Each row of a before or after table is a point. One or more steps were done to the points. Then noise was added and the rows were shuffled. The steps act on columns, c1 being the first. Name the steps. A step turns or swaps two columns, mirrors them in a line or flattens them onto one, adds a multiple of one to another, or multiplies or shifts one. Angles are multiples of 10 degrees, from the lower column toward the higher: turns from -170 to 170, lines from 10 to 170 but not 90. Use the fewest steps. Two steps may share a column if one is a turn and the other turns, adds or multiplies; they go together, in the order done. Otherwise the lowest column goes first.

Before:
[[ 0.34  0.05 -0.31]
 [ 0.02  0.29 -0.17]
 [-0.42 -0.22  0.21]
 [-0.08 -0.15 -0.40]
 [-0.64 -0.61  0.08]
 [ 0.23  0.10 -0.42]
 [ 0.69 -0.02  0.25]
 [ 0.00 -0.47  0.50]
 [-0.75 -0.70  0.23]
 [-0.63  0.65 -0.63]]
After:
[[ 0.30  0.03 -0.21]
 [-0.54  0.02  0.52]
 [-0.54 -0.67  0.07]
 [ 0.08  0.25 -0.39]
 [-0.18 -0.42  0.20]
 [ 0.04  0.36 -0.30]
 [-0.19 -0.11 -0.44]
 [ 0.03  0.64  0.20]
 [ 0.66 -0.58 -0.61]
 [-0.66 -0.81  0.31]]
Steps: swap c1 and c2

Before:
[[ 0.21 -0.18  0.46  0.44 -0.30  0.69]
 [ 0.16  0.09  0.27 -0.52  0.42 -0.99]
 [-0.28  0.53 -0.57  0.06  0.70  0.13]
 [-0.49  0.75 -0.32  0.25  0.26 -0.13]
 [-0.09 -0.27  0.31 -0.66  0.28 -0.37]
 [ 0.10  0.28  0.36 -0.13 -0.52  0.67]
 [-0.99  0.32  0.15  0.39 -0.16  0.13]
 [ 0.28 -0.05  0.46 -0.23  0.22  0.03]
 [ 0.21 -0.09  0.17  0.37 -0.31  0.34]
 [ 0.24 -0.01  0.92 -0.60  0.55 -0.56]
 [-1.33  0.39  0.29  0.36  0.03  0.12]
 [ 0.16  0.08 -0.05 -0.07 -0.16  0.46]
 [-0.16 -0.30  0.33  0.34 -0.32  0.41]]
After, 13 rows:
[[ 0.01  0.07  0.45 -0.16 -0.10 -0.03]
 [-0.29  0.40  0.11  0.75 -0.15  0.28]
 [-0.04 -0.33  0.70  0.31 -0.12  0.43]
 [ 0.05  0.03  0.64 -0.06 -0.60  0.41]
 [ 0.18  0.21 -0.98 -0.49  0.32  0.26]
 [ 0.25  0.29 -0.57 -0.64  0.45  0.94]
 [-0.26  0.17  0.17  0.66 -0.28  0.14]
 [ 0.12  0.10  0.01 -0.29  0.18  0.41]
 [-0.01  0.83  0.15  0.11  0.34 -0.57]
 [ 0.21 -0.10 -0.35 -0.51  0.36  0.31]
 [-0.08  0.73 -0.16  0.38 -0.16 -0.32]
 [-0.13 -0.43  0.44  0.40 -0.14  0.33]
 [-0.09 -0.22  0.35  0.27 -0.28  0.13]]
Steps: flatten c1 and c4 onto the line at 110 degrees; turn c2 and c5 by -30 degrees; swap c3 and c6

Before:
[[-0.48 -0.28 -0.25  0.25  0.37  0.12  0.46 -0.35 -0.17]
 [-0.36 -0.27 -0.03 -0.40  0.35 -0.34 -0.17 -0.26 -0.13]
 [-0.49  0.02  0.23  0.26  0.59 -0.25 -0.32  0.18 -0.20]
 [ 0.27 -0.49 -0.44  0.45  0.28 -0.09 -0.18 -0.18  0.16]
 [-0.45 -0.49  0.21  0.13 -0.06  0.29  0.18  0.54 -0.10]
 [ 0.41 -0.91  0.25  0.32  0.41 -0.18  0.08 -0.28 -0.32]
 [ 0.81 -0.18  0.13  0.07  0.13  0.20  0.11  1.84 -0.24]
 [-0.11  0.55 -0.10  0.38  0.02 -0.27  0.10 -0.13 -0.15]
 [-0.31 -0.73  0.12 -0.24  0.24  1.28  0.02 -0.01 -0.35]
 [ 0.58 -0.47  0.00  0.40 -0.02 -0.27 -0.21 -0.43  0.28]
 [-0.37 -0.22 -0.33  0.20 -0.03 -0.23 -0.36 -0.41 -0.49]]
After (11 x 9):
[[ 0.52  0.01  0.18  0.36  0.00 -0.25  0.04 -0.77  0.06]
 [-0.40  0.54  0.22 -0.22 -0.23  1.27  0.07 -0.57  0.78]
 [-0.57  0.31  0.17  0.38 -0.33 -0.09 -0.14 -0.75 -1.08]
 [-0.06  0.21  0.09 -0.45 -0.30 -0.34 -0.13 -0.95  0.21]
 [-0.20  0.67 -0.03  0.15  0.09  0.31  0.18 -0.01  0.55]
 [-1.05  0.25  0.06  0.30 -0.37 -0.18  0.00 -0.85  0.94]
 [ 0.00  0.52  0.55  0.24  0.06 -0.28 -0.39 -1.02  0.16]
 [ 0.25  0.54  0.02  0.28 -0.62 -0.23 -0.35 -0.35  0.78]
 [-0.53 -0.53  0.03  0.10 -0.18  0.22  0.14  1.29  0.69]
 [ 0.00  0.69  0.27  0.29 -0.36  0.10  0.49 -0.89 -0.23]
 [-0.70 -0.07 -0.22  0.35  0.01 -0.34 -0.16 -1.06 -0.43]]
Steps: turn c1 and c2 by -120 degrees; add 0.5 times c4 to c2; turn c3 and c9 by 130 degrees; multiply c9 by 2.5; multiply c5 by -1; shift c8 by -0.60

Before, 11 rows:
[[ 0.39  0.63 -0.28 -0.01  0.27 -0.41 -0.35 -0.08 -0.02  0.30  0.10 -0.63]
 [ 0.54 -0.15 -0.02 -0.02  0.18 -0.45  0.29 -0.04 -0.66 -0.15  0.03  0.06]
 [ 0.06 -0.09  0.40  0.63  0.32  0.12 -0.46 -0.10 -0.18  0.33 -0.63 -0.20]
 [ 0.66  0.84  0.83 -0.12 -0.29  0.28  0.22  0.05  0.14  0.46  0.83  0.17]
 [-0.30 -0.56 -0.17  0.62  0.50  0.62  0.17 -0.28  0.19  0.27  0.41 -0.64]
 [-0.28 -0.57  0.38 -0.70  0.51  0.15  0.56 -0.15 -0.08  0.38 -0.14 -0.17]
 [ 0.10  0.55  0.08  0.05  0.39 -0.25 -0.48  0.38 -0.01 -0.59 -0.28  0.51]
 [-0.11  0.71  0.20 -0.54  0.22  0.38  0.04 -0.63  0.18  0.82  0.55  0.28]
 [ 0.52 -0.58 -0.24  0.05 -0.09  0.42  0.11 -0.68 -0.20  0.08 -0.33 -0.93]
 [-0.28 -0.04  0.46  0.16  0.15  0.06  0.20 -0.67  0.15 -0.27  0.17 -0.18]
 [-0.04  0.62 -0.49 -0.09 -0.23 -0.24  0.35  0.18 -0.04  0.41  0.34 -0.18]]
After:
[[ 0.64  0.05  0.18 -0.39 -0.48  0.43  0.09  0.16 -0.07  0.36 -0.22  0.35]
 [ 0.55  0.44 -0.12 -0.19  0.35  0.45  0.65 -0.05  0.00  0.32 -0.37 -0.20]
 [ 0.79  0.21 -0.27 -0.41 -0.40 -0.87 -0.15  0.06  0.12  0.51 -1.08  0.19]
 [-0.28  0.23 -0.32  0.12  0.22  0.22 -0.10 -0.07 -0.59 -0.05 -0.46  0.26]
 [-0.15 -0.73  0.57  0.39  0.96 -0.21  0.63 -0.22  0.23  0.30 -0.04  0.29]
 [ 0.98 -0.11  0.17 -1.17  1.17 -0.38 -0.29 -0.66  0.13  0.76 -0.24  0.04]
 [ 0.15 -0.30 -0.28  0.38  1.16 -0.35  0.14 -0.63  0.18 -0.28  0.21  0.19]
 [ 0.39  0.54 -0.27  0.48 -0.20  0.07 -0.45  0.32  0.06 -0.60  0.06 -0.58]
 [-0.43 -0.38 -0.14 -0.95  0.69 -0.41 -0.02 -0.14 -0.10  0.41  0.30  0.54]
 [-0.35  0.41 -0.15  0.39  0.48 -0.37  0.32 -0.04 -0.25  0.32  0.40 -0.39]
 [-0.76  0.20  0.42  0.05  0.96 -0.14  0.92 -0.62 -0.18  0.10 -0.15  0.22]]
Steps: turn c1 and c11 by -130 degrees; turn c1 and c2 by -60 degrees; turn c3 and c6 by -130 degrees; add -0.7 times c10 to c4; add -1.5 times c8 to c5; turn c7 and c12 by 100 degrees

Before:
[[ 0.32  0.11 -0.87  0.12  0.03  0.06  0.21  0.04 -0.17 -0.06  0.62  0.04
   0.03 -0.11  0.50 -0.68  0.44 -1.07 -0.15 -0.20]
 [ 0.02 -0.16 -0.24  0.51 -0.51  0.02  0.78  0.51 -0.95  0.14  0.28 -0.15
  -0.11 -0.11  0.76 -0.43  0.46 -0.29 -0.19  0.01]
 [ 0.59 -0.25 -0.20  0.08 -0.09 -0.21  0.18 -0.14 -0.18 -0.12 -0.46  0.00
   0.42  0.38 -0.38 -0.27  0.75 -0.15 -0.31 -0.18]
 [-0.37 -0.47  0.31 -0.24 -0.03  0.05 -0.15 -0.44  0.16 -0.31  0.04 -0.04
  -0.13  0.76 -0.13 -0.07 -0.47 -0.04 -0.38  0.19]
 [ 0.16 -0.46  0.03  0.48  0.41  0.12 -0.54 -0.10 -0.23  0.78  0.35  0.63
  -0.75  0.05 -0.02  0.09  0.19 -0.33 -0.49  0.28]
 [ 0.18 -0.04  0.23 -0.46 -0.08  0.02  0.35 -0.03 -0.31  0.07 -0.33  0.28
   0.63  0.49 -0.77  0.34 -0.66 -0.75 -0.65  0.38]
 [-0.10  0.33  0.07  0.21 -0.98 -0.49  0.00  0.13 -0.46 -0.23 -0.01 -0.32
  -0.10  0.14  0.10  0.25  0.27 -1.20 -0.50 -0.13]
 [-0.04 -0.16  0.61 -0.01 -0.24 -0.07  0.07 -0.20  0.09 -0.30 -0.59 -0.65
   0.51  0.19  1.04 -1.13 -0.04 -0.52 -0.56  0.86]
 [ 0.13 -0.14  0.01  0.00  0.28  0.05  0.59  0.36  0.02  0.26 -0.97 -0.34
   0.18  0.07  0.81 -0.26 -0.45  0.25 -0.08  0.00]
 [-0.46 -0.27 -0.29  0.01 -0.03  0.49  0.08 -0.17 -0.37  0.31 -0.25 -0.14
   0.19 -0.06  0.33 -0.69  0.68 -0.69 -0.56 -0.42]
 [ 0.49 -0.53 -0.25 -0.07  0.28  0.28 -0.07  0.00 -0.40 -0.47  0.53  0.10
   0.28 -0.31  0.37 -0.38 -0.19 -0.25 -0.26 -0.01]
 [ 0.06 -0.44  0.90 -0.29  0.23 -0.17  0.47  0.06  0.27  0.43  0.13 -0.45
   0.18  0.49  0.48 -0.62  0.06 -0.18 -0.66 -0.17]]
After, 12 rows:
[[ 0.12 -0.07  0.08  0.02  0.25  0.23  0.64  0.55  0.02  0.14 -1.93 -0.30
  -0.27  0.07 -0.71  0.18 -0.52  0.31 -0.08  0.27]
 [ 0.02 -0.14 -0.29  0.49 -0.54  0.30  0.84  0.33 -0.90  0.06  0.61 -0.20
  -0.03 -0.07 -0.82  0.40  0.45 -0.30 -0.25  0.09]
 [ 0.15  0.14  0.23 -0.46 -0.12 -0.24  0.35 -0.66 -0.36 -0.37 -0.66  0.27
  -0.57  0.56  0.42 -0.29 -0.65 -0.74 -0.64  0.20]
 [-0.51 -0.13 -0.34 -0.03 -0.12  0.48  0.07  0.40 -0.38  0.45 -0.45 -0.13
  -0.32 -0.05 -0.04  0.72  0.64 -0.65 -0.58  0.12]
 [-0.34 -0.54  0.32 -0.22 -0.01  0.09 -0.19  0.07  0.23 -0.31  0.04 -0.09
   0.00  0.75  0.51 -0.05 -0.40 -0.08 -0.29 -0.21]
 [ 0.19 -0.69  0.04  0.48  0.40 -0.28 -0.51  0.07 -0.21 -0.01  0.72  0.68
   0.49  0.07  0.07  0.32  0.14 -0.32 -0.52  0.83]
 [-0.12  0.29  0.12  0.19 -0.96 -0.13 -0.01  0.05 -0.47  0.08 -0.03 -0.31
   0.16  0.16 -0.12 -0.50  0.20 -1.26 -0.49 -0.26]
 [ 0.53 -0.15 -0.20  0.13 -0.07  0.26  0.17 -0.21 -0.19  0.14 -0.92 -0.02
  -0.50  0.37  0.38 -0.07  0.74 -0.14 -0.24 -0.12]
 [ 0.32  0.09 -0.85  0.11  0.00  0.58  0.26  0.42 -0.14  0.18  1.33 -0.04
   0.02 -0.15 -0.26  0.38  0.44 -1.08 -0.13 -0.16]
 [ 0.08 -0.36  0.93 -0.27  0.19  0.70  0.49  0.40  0.26  0.32  0.34 -0.47
  -0.29  0.50 -0.28 -0.12  0.02 -0.16 -0.67  0.32]
 [ 0.50 -0.42 -0.23 -0.11  0.27  0.29 -0.08  0.38 -0.42 -0.14  1.02  0.10
  -0.49 -0.37 -0.22  0.33 -0.19 -0.28 -0.25 -0.47]
 [-0.03  0.06  0.57  0.04 -0.25  1.11  0.06  1.05  0.09 -0.91 -1.19 -0.75
  -0.59  0.22 -0.36  0.29 -0.02 -0.52 -0.59  0.01]]
Steps: mirror c2 and c13 in the line at 10 degrees; add 0.5 times c4 to c6; turn c6 and c16 by 110 degrees; turn c8 and c15 by -120 degrees; turn c10 and c20 by 70 degrees; multiply c11 by 2

Before, 11 rows:
[[-0.73 -0.02  0.24 -0.25 -0.23  0.68 -0.59 -0.39 -0.12  0.42 -0.18 -0.16
  -0.26  0.07  0.74 -0.63 -0.08  0.28 -0.82 -0.14 -0.27 -0.23 -0.30  0.40
   0.30 -0.53  0.26  0.04  0.43  0.50 -0.46 -0.19]
 [ 0.15 -0.78  0.88  0.51  0.39 -0.59  0.18  0.36  0.06 -0.44 -0.13 -0.08
  -0.36 -0.45 -0.53  0.44 -0.42 -0.11 -0.25 -0.33  0.54 -0.30 -0.09 -0.51
   0.11 -0.50 -0.28 -0.14  0.56  0.66  0.73 -0.16]
 [ 0.25 -0.69  0.67  0.53  0.16 -0.35  0.20  0.65 -0.01 -0.27 -0.02 -0.48
   0.13 -0.40 -0.46  0.22 -0.47 -0.68  0.07 -0.69  0.35 -0.25  0.47 -0.60
  -0.62 -0.49  0.53 -0.41  0.35  0.57  0.57  0.60]
 [ 0.70 -0.21  0.69  0.75  0.02 -0.30 -0.39  0.07  0.12 -0.23 -0.11 -0.64
  -0.09 -0.38 -0.31  0.80 -0.54 -0.66 -0.26 -0.12  0.83 -0.24 -0.08 -0.06
   0.10 -0.21  0.32 -0.39  0.30  0.71  0.40  0.47]
 [ 0.28  0.30  0.18  0.43  0.06  1.06 -0.60 -0.18 -0.16  0.24  0.45  0.17
   0.05 -0.42 -0.18  0.85  0.43  0.21  0.44  0.55 -0.62  0.34  0.37  0.66
  -0.46 -0.03  0.14  0.25  0.18  0.17 -0.34 -0.08]
 [ 0.45 -0.34  0.15  0.53  0.61  0.49  0.29 -0.09  0.12 -0.28  0.01  0.14
  -0.12 -0.47 -0.47  0.39 -0.38 -0.74 -0.27 -0.30  0.67 -0.78  0.19 -0.23
  -0.23 -0.01  0.13 -0.16  0.15  0.66  0.36  0.19]
 [-0.44  0.29  0.11 -0.24 -0.48  0.57 -0.59 -0.46  0.23  0.09 -0.01 -0.44
   0.13  0.79  0.24 -0.57 -0.35  0.51 -0.66  0.15 -0.26 -0.42 -0.25  0.40
  -0.17 -1.03 -0.14  0.31 -0.27  0.02 -0.55 -0.78]
 [-0.43 -0.25  0.10 -0.49 -0.88  0.66 -0.58 -0.37  0.50 -0.06  0.02 -0.25
  -0.50  0.10  0.05 -0.56 -0.04 -0.08 -0.89 -0.09 -0.14  0.44 -0.02  0.12
   0.16 -0.65 -0.29  0.31 -0.13 -0.10 -0.75 -0.34]
 [ 0.60  0.09  0.38  0.25 -0.82  1.04 -0.14  0.05  0.15  0.06  0.12  0.04
  -0.09 -0.15 -0.05  0.00  0.27  0.48  0.57  0.07 -0.58  0.00  0.20  0.91
   0.19  0.40  0.27  0.12 -0.30  0.15 -0.17 -0.30]
 [ 0.26 -0.26  0.62  0.52  0.31 -0.16  0.48  0.29  0.29  0.29  0.02 -0.48
  -0.15  0.10 -0.31  0.51 -0.21 -0.63  0.23 -0.52  0.70 -0.39 -0.04 -0.52
   0.15 -0.32 -0.31 -0.02  0.64  0.33  0.34  0.69]
 [-0.64  0.14  0.18 -0.13 -0.50  0.65 -0.25  0.02 -0.15 -0.01 -0.47 -0.44
   0.19  0.05  0.20 -0.35  0.18  0.04 -0.76 -0.21 -0.19  0.13 -0.31  0.42
   0.28 -0.95 -0.41  0.52 -0.60  0.73 -0.55 -0.25]]
After, 11 rows:
[[-0.43 -0.23  0.88 -0.71  0.03  0.66 -0.58 -0.16  0.49 -0.06  0.05 -0.27
  -0.50  0.12  0.89 -0.53 -0.03 -0.07 -0.51 -0.07 -0.10  0.00  0.46  0.15
   0.10  0.38 -0.40  0.32 -0.12  0.34 -0.52 -0.32]
 [ 0.44 -0.34 -0.58  0.05 -0.25  0.49  0.28  0.64  0.11 -0.27  0.03  0.15
  -0.08 -0.45 -0.38  0.38 -0.38 -0.74 -0.52 -0.28  0.64  0.19 -0.80 -0.22
  -0.22 -0.53  0.22 -0.15  0.19  0.18  0.00  0.21]
 [-0.46  0.28  0.51 -1.07 -0.01  0.56 -0.59 -0.06  0.21  0.08 -0.01 -0.45
   0.15  0.83  0.79 -0.57 -0.35  0.50 -0.28  0.16 -0.26 -0.24 -0.38 -0.21
   0.39  0.03 -0.26  0.30 -0.25  0.44 -0.28 -0.78]
 [ 0.72 -0.23  0.08 -0.08 -0.69 -0.32 -0.41  0.68  0.12 -0.25 -0.08 -0.64
  -0.09 -0.36 -0.32  0.78 -0.54 -0.69 -0.46 -0.13  0.81 -0.10 -0.25  0.07
  -0.07 -0.77  0.44 -0.38  0.33  0.07  0.09  0.46]
 [ 0.24 -0.25 -0.20 -0.19 -0.64 -0.18  0.47  0.40  0.29  0.31 -0.01 -0.49
  -0.15  0.11 -0.49  0.51 -0.21 -0.61 -0.01 -0.52  0.69 -0.04 -0.38  0.16
  -0.54 -0.55 -0.29 -0.03  0.63 -0.21  0.06  0.67]
 [ 0.25 -0.68 -0.06 -0.37 -0.69 -0.38  0.20  0.65 -0.02 -0.25 -0.04 -0.47
   0.09 -0.38 -0.67  0.21 -0.48 -0.67 -0.31 -0.69  0.38  0.49 -0.26 -0.66
  -0.62 -0.60  0.65 -0.42  0.33 -0.54  0.17  0.58]
 [-0.63  0.15  0.51 -0.99 -0.09  0.65 -0.25  0.74 -0.17  0.00 -0.47 -0.42
   0.19  0.05  0.85 -0.36  0.18  0.03 -0.39 -0.21 -0.19 -0.30  0.16  0.25
   0.45 -0.07 -0.59  0.53 -0.61  0.08 -0.29 -0.28]
 [ 0.15 -0.79 -0.25 -0.40 -0.91 -0.58  0.17  0.72  0.05 -0.47 -0.14 -0.08
  -0.37 -0.42 -0.64  0.44 -0.42 -0.14 -0.65 -0.34  0.54 -0.13 -0.28  0.14
  -0.50 -0.59 -0.25 -0.14  0.56 -0.21  0.21 -0.17]
 [ 0.63  0.08  0.86  0.45 -0.24  1.09 -0.11  0.16  0.12  0.07  0.11  0.01
  -0.09 -0.14 -0.25  0.01  0.26  0.48  0.55  0.10 -0.58  0.21  0.00  0.19
   0.92 -0.19  0.23  0.11 -0.29 -0.03 -0.17 -0.31]
 [ 0.31  0.28 -0.03  0.03 -0.22  1.04 -0.60  0.15 -0.19  0.24  0.44  0.16
   0.02 -0.42 -0.16  0.84  0.46  0.20  0.42  0.54 -0.64  0.34  0.33 -0.45
   0.68 -0.43  0.05  0.26  0.18  0.23 -0.38 -0.09]
 [-0.72  0.02  0.26 -0.57 -0.19  0.65 -0.58  0.42 -0.11  0.45 -0.19 -0.16
  -0.27  0.07  1.19 -0.63 -0.06  0.33 -0.25 -0.12 -0.26 -0.29 -0.23  0.29
   0.38  0.16  0.25  0.04  0.42  0.46  0.13 -0.17]]
Steps: mirror c3 and c5 in the line at 140 degrees; turn c4 and c26 by -80 degrees; turn c8 and c30 by -80 degrees; turn c15 and c31 by 40 degrees; turn c15 and c19 by 30 degrees; swap c22 and c23; swap c24 and c25; add -0.3 times c28 to c27
